Each row is a point. Each copy is the shape, with its points in the same order, turned, moved and blurred by noise. Some copies are also mirrored. Which?
In the rows, 128 means zero.

Shape:
101 74
148 129
117 176
192 105
111 192
116 108
171 131
152 77
Copy 1:
95 149
158 113
189 158
152 70
207 169
126 146
164 98
108 102
Copy 1 is: only turned
Copy 2:
88 86
149 123
127 188
193 97
125 198
116 114
177 125
138 77
Copy 2 is: only turned
Copy 3 (8 x 2):
67 123
137 115
163 162
143 60
171 175
105 126
159 90
98 71
Copy 3 is: only turned

Shape, 10 rows:
172 151 172 132
162 164 171 171
97 162 122 101
113 159 86 95
122 89 134 107
184 90 169 92
186 139 108 178
73 78 143 179
143 176 104 130
71 169 108 119
Copy 1 (10 x 4):
125 108 201 147
103 102 194 178
187 127 131 169
189 93 114 152
140 141 130 107
129 121 190 73
88 57 149 152
87 181 101 153
158 74 144 171
181 130 111 191
Copy 1 is: only turned
Copy 2:
155 113 172 60
174 143 158 42
142 86 95 99
117 95 78 96
101 105 146 145
93 95 201 89
114 179 134 48
145 170 137 181
130 121 95 60
162 109 66 120
Copy 2 is: mirrored
Copy 3, 10 rows:
134 68 131 99
170 62 110 104
136 148 163 105
112 172 132 101
84 107 157 148
66 56 148 123
134 80 58 120
157 123 147 215
137 143 104 86
152 180 158 114
Copy 3 is: only turned
Copy 4 (10 x 4):
77 110 101 102
70 132 83 134
141 183 131 114
179 166 115 111
130 129 177 126
98 80 157 86
125 85 73 159
93 158 179 207
142 155 80 119
148 206 116 134
Copy 4 is: mirrored

Shape (10 x 6):
160 192 168 142 143 146
65 71 169 151 41 109
173 129 143 115 178 101
118 159 136 123 113 126
150 145 130 144 122 182
146 158 102 109 65 157
91 142 134 133 97 153
167 100 157 91 200 74
176 162 159 71 143 158
87 86 170 94 161 91
Copy 1:
121 103 139 78 190 153
78 127 69 182 61 157
182 138 133 66 135 132
118 124 108 120 158 122
125 125 164 138 170 152
140 127 107 181 193 136
89 133 119 152 146 125
196 168 120 40 105 128
155 173 125 92 201 161
125 185 100 84 75 116
Copy 1 is: mirrored
Copy 2 (10 x 6):
157 149 137 93 132 61
162 193 67 152 125 218
103 128 176 71 93 120
132 152 113 107 144 125
119 131 120 148 117 79
96 131 46 128 130 107
130 167 99 146 163 133
90 152 215 58 83 146
85 176 139 86 104 65
104 196 183 108 114 185
Copy 2 is: mirrored
Copy 3:
155 176 158 85 190 126
210 73 206 108 55 167
104 142 114 122 171 168
167 148 145 79 131 134
170 137 153 125 157 89
186 185 142 120 90 93
197 124 158 89 118 109
87 120 95 127 163 204
172 181 102 136 176 141
160 71 110 101 136 194
Copy 3 is: mirrored

Shape:
90 170 122 97 127 123 124 196 141
81 145 197 181 77 137 107 111 139
143 112 174 193 102 91 125 101 162
89 124 197 144 136 123 177 176 143
103 105 154 130 69 117 154 118 119
143 177 138 70 178 133 93 114 88
161 189 113 94 170 105 91 157 43
175 167 93 119 129 208 69 173 84
114 99 207 135 88 129 141 129 180
129 156 81 138 164 183 103 120 91
87 75 173 152 114 119 92 144 132
109 116 131 173 88 145 95 107 199
Copy 1:
131 115 120 83 179 142 93 162 135
138 65 105 170 66 133 101 159 118
111 79 137 177 87 127 178 135 90
75 100 114 170 146 139 113 204 130
74 107 131 128 80 141 102 147 92
172 191 132 146 170 137 73 112 88
162 170 179 141 199 146 67 71 122
179 140 185 101 162 42 52 110 129
100 84 114 157 94 122 131 204 69
155 182 144 122 123 72 92 102 152
130 112 169 147 83 151 123 193 118
152 91 115 109 64 97 163 162 107
Copy 1 is: mirrored
Copy 2 (12 x 9):
115 171 112 109 110 127 78 112 163
97 135 161 109 74 135 144 89 55
117 67 139 133 81 125 131 129 53
112 120 118 53 73 179 67 121 92
106 126 130 141 89 196 120 134 88
128 118 154 75 173 131 142 130 193
155 130 198 102 149 108 110 154 220
227 181 149 114 121 111 164 118 186
103 105 85 96 64 168 144 114 79
200 161 157 107 178 114 126 142 130
106 146 123 87 67 128 139 176 75
127 129 96 139 106 103 157 112 48
Copy 2 is: only turned
Copy 3:
152 141 23 89 125 145 152 89 105
101 202 134 125 109 132 194 73 137
113 120 168 129 89 136 188 96 141
173 146 79 176 129 147 184 81 143
140 152 137 130 132 125 124 58 121
135 160 62 79 142 124 107 192 134
167 147 55 67 123 84 118 200 81
84 153 56 84 171 128 140 169 18
121 138 135 142 159 156 184 62 164
81 159 62 122 108 137 104 168 64
91 134 99 146 131 86 171 75 148
51 131 124 111 105 169 172 67 125
Copy 3 is: only turned
Copy 4, 12 rows:
187 142 180 136 132 82 76 101 122
73 139 189 182 108 137 133 103 142
91 127 123 193 71 126 125 149 137
109 111 142 132 89 130 80 60 159
102 154 128 151 145 159 109 127 152
214 58 180 125 143 114 149 138 120
225 64 197 117 142 95 115 174 174
235 177 209 105 119 101 188 125 170
100 147 128 176 89 169 106 85 112
180 133 169 103 146 74 188 130 159
100 145 159 111 77 144 120 140 103
99 192 151 183 95 100 162 130 90
Copy 4 is: mirrored
